Each row is a point. The points of each table are mixes of a few directions, plus a little noise. Count the directions of each table, and those that both share. Where both have some left over, give the other angles between the two spaces (their principal angles), to ten degrees, smallest first.
In the rows, zero is written as 128.

First (6 x 3)
122; 129; 126
183; 77; 167
182; 102; 157
48; 102; 108
151; 163; 123
83; 194; 88
Second (6 x 3)
126; 121; 125
94; 117; 104
155; 33; 128
126; 84; 119
132; 175; 137
138; 237; 152
Directions: first 2, second 2, shared 1; angles 30

First (6 x 6)
140; 164; 133; 204; 55; 110
113; 101; 148; 123; 96; 129
143; 110; 73; 46; 220; 157
162; 103; 122; 108; 176; 107
74; 167; 213; 173; 124; 115
133; 124; 82; 114; 97; 152
Second (7 x 6)
107; 195; 117; 143; 173; 150
218; 107; 127; 168; 155; 59
89; 96; 166; 131; 46; 132
113; 90; 204; 162; 64; 89
133; 139; 108; 123; 142; 139
118; 127; 128; 96; 177; 137
114; 142; 48; 72; 141; 193
Directions: first 4, second 4, shared 4

First (8 x 9)
139; 113; 75; 93; 130; 163; 83; 68; 185
132; 125; 113; 119; 127; 139; 112; 108; 145
143; 110; 60; 85; 129; 170; 71; 56; 196
132; 122; 105; 113; 128; 142; 109; 104; 150
113; 147; 198; 173; 126; 82; 188; 209; 57
138; 117; 88; 103; 128; 155; 95; 84; 169
116; 144; 185; 163; 126; 90; 176; 190; 70
113; 147; 200; 175; 125; 80; 188; 209; 55
Second (10 x 9)
143; 113; 46; 74; 130; 189; 49; 32; 217
107; 172; 86; 90; 131; 200; 31; 93; 200
135; 116; 102; 111; 126; 143; 108; 97; 151
153; 85; 117; 125; 126; 103; 163; 110; 116
120; 142; 123; 126; 130; 143; 108; 125; 142
151; 83; 166; 163; 124; 58; 224; 162; 55
110; 154; 176; 155; 127; 108; 151; 184; 89
146; 97; 111; 122; 126; 121; 142; 103; 132
132; 114; 166; 157; 126; 78; 190; 172; 70
80; 206; 188; 154; 131; 139; 105; 202; 105
Directions: first 1, second 2, shared 1

First (11 x 12)
125; 108; 82; 74; 163; 142; 118; 132; 128; 119; 151; 154
125; 102; 66; 56; 175; 146; 115; 132; 127; 116; 158; 162
125; 107; 78; 70; 166; 143; 118; 132; 127; 119; 153; 155
124; 104; 69; 61; 172; 145; 116; 133; 127; 118; 156; 160
133; 155; 192; 202; 80; 110; 141; 123; 129; 140; 98; 94
129; 137; 149; 153; 112; 122; 133; 126; 128; 132; 117; 116
132; 156; 194; 205; 79; 109; 142; 123; 128; 141; 96; 92
128; 126; 124; 123; 131; 129; 126; 128; 128; 127; 130; 131
125; 115; 96; 91; 151; 137; 122; 130; 127; 122; 143; 146
133; 164; 213; 226; 64; 104; 146; 122; 128; 144; 87; 82
129; 135; 146; 149; 114; 124; 132; 127; 128; 132; 119; 118
Second (10 x 12)
84; 115; 30; 7; 170; 139; 133; 121; 119; 108; 153; 142
182; 97; 151; 163; 157; 144; 98; 147; 140; 136; 146; 169
185; 103; 169; 185; 146; 141; 97; 147; 140; 142; 141; 163
118; 126; 106; 103; 136; 129; 130; 125; 125; 124; 134; 129
113; 110; 64; 53; 168; 142; 123; 128; 125; 114; 150; 150
91; 157; 134; 126; 91; 110; 155; 112; 120; 125; 105; 88
132; 139; 157; 164; 106; 120; 134; 127; 129; 134; 114; 112
95; 147; 119; 112; 107; 117; 148; 117; 119; 125; 114; 100
117; 158; 172; 175; 82; 111; 147; 118; 126; 135; 99; 90
165; 126; 182; 194; 117; 127; 117; 136; 138; 141; 123; 134
Directions: first 1, second 2, shared 1

First (10 x 18)
120; 139; 126; 106; 131; 139; 131; 108; 161; 147; 156; 155; 93; 188; 121; 155; 94; 130
109; 72; 92; 114; 123; 104; 136; 144; 186; 116; 167; 51; 109; 106; 125; 118; 42; 107
33; 246; 172; 159; 134; 167; 150; 87; 155; 216; 128; 159; 61; 163; 173; 97; 197; 182
191; 90; 127; 146; 127; 110; 111; 161; 49; 72; 74; 121; 209; 53; 114; 117; 178; 111
185; 88; 121; 127; 126; 114; 114; 150; 78; 81; 98; 131; 184; 92; 109; 135; 142; 109
110; 182; 149; 118; 131; 153; 132; 94; 139; 166; 140; 191; 92; 200; 131; 151; 145; 149
116; 130; 127; 130; 129; 128; 132; 128; 139; 134; 132; 117; 121; 123; 133; 121; 124; 130
129; 116; 128; 146; 126; 118; 128; 145; 108; 114; 107; 98; 153; 76; 135; 103; 149; 127
206; 43; 98; 113; 125; 97; 110; 161; 90; 56; 114; 110; 190; 88; 94; 147; 97; 90
82; 171; 136; 117; 131; 148; 140; 101; 177; 174; 160; 146; 69; 188; 141; 137; 110; 145
Second (9 x 18)
137; 123; 109; 99; 163; 79; 152; 68; 159; 139; 213; 40; 119; 100; 87; 159; 7; 89
150; 154; 129; 107; 159; 98; 143; 64; 121; 143; 183; 92; 135; 112; 92; 162; 60; 105
128; 107; 111; 148; 98; 157; 109; 177; 104; 108; 60; 163; 152; 123; 151; 106; 199; 163
132; 154; 130; 159; 111; 160; 110; 148; 73; 127; 56; 174; 163; 114; 152; 111; 230; 179
115; 124; 134; 131; 125; 130; 133; 139; 143; 130; 132; 124; 113; 129; 137; 114; 129; 125
222; 92; 84; 70; 143; 104; 114; 88; 99; 95; 164; 137; 173; 159; 61; 212; 38; 102
117; 138; 145; 144; 117; 147; 121; 147; 116; 129; 94; 164; 125; 137; 145; 112; 185; 141
90; 143; 174; 144; 122; 142; 140; 148; 160; 141; 126; 156; 77; 158; 153; 101; 159; 111
65; 114; 139; 158; 108; 139; 136; 175; 178; 136; 119; 98; 88; 113; 168; 72; 149; 128
Directions: first 3, second 4, shared 2; angles 40

First (11 x 24)
134; 97; 160; 68; 167; 167; 157; 90; 221; 117; 90; 57; 161; 79; 158; 142; 126; 138; 24; 48; 159; 115; 113; 129
85; 165; 142; 114; 135; 162; 161; 121; 134; 158; 109; 97; 147; 110; 71; 135; 123; 170; 73; 74; 225; 135; 77; 112
163; 110; 203; 81; 130; 183; 80; 118; 103; 214; 107; 105; 197; 144; 137; 186; 164; 136; 54; 34; 205; 178; 83; 155
166; 115; 100; 152; 116; 73; 98; 151; 111; 89; 155; 172; 92; 148; 163; 124; 131; 73; 197; 197; 34; 122; 173; 143
110; 99; 127; 107; 152; 157; 170; 90; 195; 105; 104; 82; 141; 95; 155; 105; 109; 161; 79; 101; 131; 101; 137; 111
100; 175; 60; 152; 132; 56; 173; 157; 170; 33; 146; 139; 54; 96; 94; 98; 103; 90; 169; 197; 80; 88; 144; 113
167; 147; 148; 110; 125; 104; 85; 160; 108; 140; 136; 139; 131; 137; 119; 174; 153; 73; 120; 113; 132; 156; 109; 158
149; 140; 105; 173; 94; 84; 83; 164; 51; 132; 165; 195; 100; 175; 125; 128; 139; 95; 222; 201; 73; 142; 153; 142
111; 97; 106; 165; 118; 137; 137; 107; 108; 125; 135; 149; 122; 147; 158; 84; 111; 166; 179; 174; 82; 111; 167; 109
162; 134; 141; 154; 96; 111; 61; 161; 33; 177; 156; 186; 129; 185; 124; 155; 154; 101; 192; 160; 113; 168; 128; 151
59; 128; 111; 134; 143; 169; 203; 88; 173; 118; 106; 86; 129; 95; 108; 78; 93; 207; 94; 111; 172; 94; 121; 84
Second (11 x 24)
96; 188; 73; 124; 149; 150; 112; 84; 114; 41; 142; 107; 169; 145; 120; 118; 114; 87; 106; 159; 167; 104; 102; 114
108; 142; 130; 135; 152; 188; 119; 98; 57; 142; 89; 133; 80; 166; 129; 123; 143; 140; 92; 129; 149; 78; 119; 171
151; 201; 65; 110; 138; 148; 83; 132; 139; 93; 167; 88; 147; 102; 147; 127; 56; 105; 114; 127; 48; 171; 77; 47
163; 173; 83; 110; 121; 108; 97; 155; 179; 104; 181; 94; 165; 81; 145; 131; 61; 107; 139; 122; 43; 196; 94; 37
69; 153; 108; 138; 153; 162; 137; 64; 81; 57; 104; 133; 146; 177; 107; 117; 164; 100; 100; 165; 233; 55; 131; 181
125; 57; 178; 136; 102; 66; 172; 148; 174; 148; 126; 157; 148; 120; 113; 132; 175; 138; 168; 126; 175; 132; 177; 161
94; 117; 137; 137; 134; 129; 148; 98; 113; 100; 111; 143; 140; 155; 112; 123; 165; 118; 124; 147; 203; 86; 147; 172
122; 173; 111; 129; 161; 219; 94; 100; 35; 153; 90; 118; 56; 164; 143; 124; 112; 145; 73; 120; 101; 88; 92; 147
151; 41; 212; 141; 112; 124; 156; 165; 106; 249; 80; 167; 49; 135; 132; 137; 174; 190; 141; 92; 116; 119; 168; 190
150; 64; 168; 129; 94; 50; 160; 171; 201; 155; 148; 146; 157; 93; 123; 136; 146; 138; 179; 116; 126; 171; 166; 121
179; 96; 143; 117; 94; 62; 132; 190; 209; 166; 169; 123; 151; 70; 140; 139; 98; 139; 173; 103; 50; 209; 136; 69
Directions: first 4, second 3, shared 0; angles 60, 70, 90

First (11 x 32)
117; 126; 124; 135; 163; 107; 118; 98; 124; 103; 136; 136; 121; 106; 102; 101; 121; 128; 159; 137; 114; 141; 146; 111; 110; 141; 110; 105; 100; 138; 109; 130
138; 109; 128; 110; 113; 147; 114; 131; 131; 151; 122; 133; 148; 148; 144; 150; 153; 148; 121; 121; 151; 132; 120; 157; 119; 91; 129; 130; 116; 127; 123; 124
91; 122; 122; 130; 140; 85; 190; 122; 162; 100; 126; 94; 63; 102; 130; 92; 108; 63; 75; 146; 112; 93; 96; 89; 136; 135; 160; 154; 144; 146; 141; 145
125; 125; 122; 129; 146; 133; 80; 92; 113; 115; 132; 167; 151; 141; 100; 92; 121; 116; 165; 145; 115; 177; 158; 139; 110; 132; 75; 80; 88; 138; 119; 134
146; 176; 145; 144; 100; 146; 163; 174; 124; 144; 126; 93; 117; 109; 154; 180; 113; 165; 116; 96; 138; 71; 114; 116; 151; 151; 187; 172; 195; 87; 141; 109
109; 120; 124; 119; 148; 117; 125; 88; 142; 111; 129; 133; 114; 117; 117; 98; 127; 114; 131; 141; 130; 129; 127; 125; 100; 105; 127; 110; 98; 135; 111; 134
146; 102; 128; 129; 128; 117; 132; 165; 115; 144; 130; 121; 147; 134; 133; 161; 154; 155; 134; 118; 128; 138; 131; 128; 153; 140; 119; 146; 131; 145; 131; 123
145; 169; 138; 139; 97; 159; 127; 152; 118; 143; 125; 126; 136; 137; 142; 151; 111; 138; 124; 113; 132; 111; 127; 136; 142; 143; 146; 139; 171; 95; 146; 120
114; 71; 114; 100; 135; 121; 105; 97; 141; 130; 122; 152; 140; 160; 123; 97; 156; 95; 113; 153; 135; 171; 123; 153; 110; 82; 89; 103; 73; 165; 122; 146
143; 123; 134; 145; 160; 97; 150; 160; 112; 125; 140; 100; 130; 85; 121; 173; 145; 198; 168; 102; 123; 108; 143; 98; 140; 163; 147; 153; 133; 132; 104; 108
135; 167; 132; 128; 80; 178; 104; 130; 125; 143; 119; 152; 141; 169; 140; 114; 100; 86; 102; 136; 131; 138; 123; 156; 138; 125; 119; 115; 161; 99; 164; 136
Second (10 x 32)
116; 95; 111; 177; 111; 89; 48; 85; 142; 122; 115; 167; 133; 123; 116; 123; 157; 106; 177; 176; 113; 199; 193; 169; 91; 90; 48; 71; 114; 128; 136; 102
117; 133; 157; 117; 133; 133; 147; 126; 115; 121; 121; 105; 123; 120; 142; 124; 121; 114; 108; 125; 132; 120; 119; 130; 135; 156; 156; 149; 151; 113; 150; 155
107; 131; 163; 117; 133; 132; 142; 116; 107; 126; 128; 115; 113; 106; 132; 104; 120; 101; 126; 128; 123; 147; 113; 136; 146; 144; 149; 136; 139; 99; 161; 157
106; 132; 137; 142; 119; 132; 95; 95; 122; 124; 126; 157; 124; 111; 107; 116; 131; 99; 148; 155; 134; 148; 126; 124; 113; 118; 103; 113; 138; 105; 135; 107
122; 123; 130; 164; 117; 106; 128; 128; 124; 104; 115; 120; 138; 158; 145; 142; 124; 106; 122; 128; 151; 109; 149; 111; 118; 132; 140; 151; 144; 128; 147; 127
128; 128; 125; 119; 132; 127; 147; 144; 126; 135; 134; 127; 120; 127; 116; 121; 122; 128; 132; 117; 133; 122; 108; 113; 147; 121; 136; 141; 119; 123; 131; 126
126; 113; 128; 115; 138; 103; 146; 153; 138; 133; 110; 125; 118; 126; 101; 136; 135; 122; 124; 131; 156; 106; 112; 108; 137; 133; 121; 168; 147; 112; 145; 118
123; 124; 126; 156; 120; 121; 133; 125; 110; 123; 150; 124; 123; 140; 148; 106; 115; 113; 150; 109; 107; 163; 139; 135; 151; 102; 145; 107; 90; 132; 145; 147
135; 155; 123; 112; 128; 162; 138; 130; 128; 131; 135; 135; 135; 131; 122; 138; 118; 144; 111; 121; 140; 89; 100; 102; 121; 137; 143; 138; 137; 133; 99; 110
200; 145; 81; 61; 149; 176; 156; 178; 166; 162; 146; 106; 153; 139; 150; 171; 137; 249; 80; 91; 90; 78; 121; 153; 120; 147; 139; 105; 100; 206; 31; 130
Directions: first 5, second 6, shared 0; angles 30, 40, 60, 80, 90
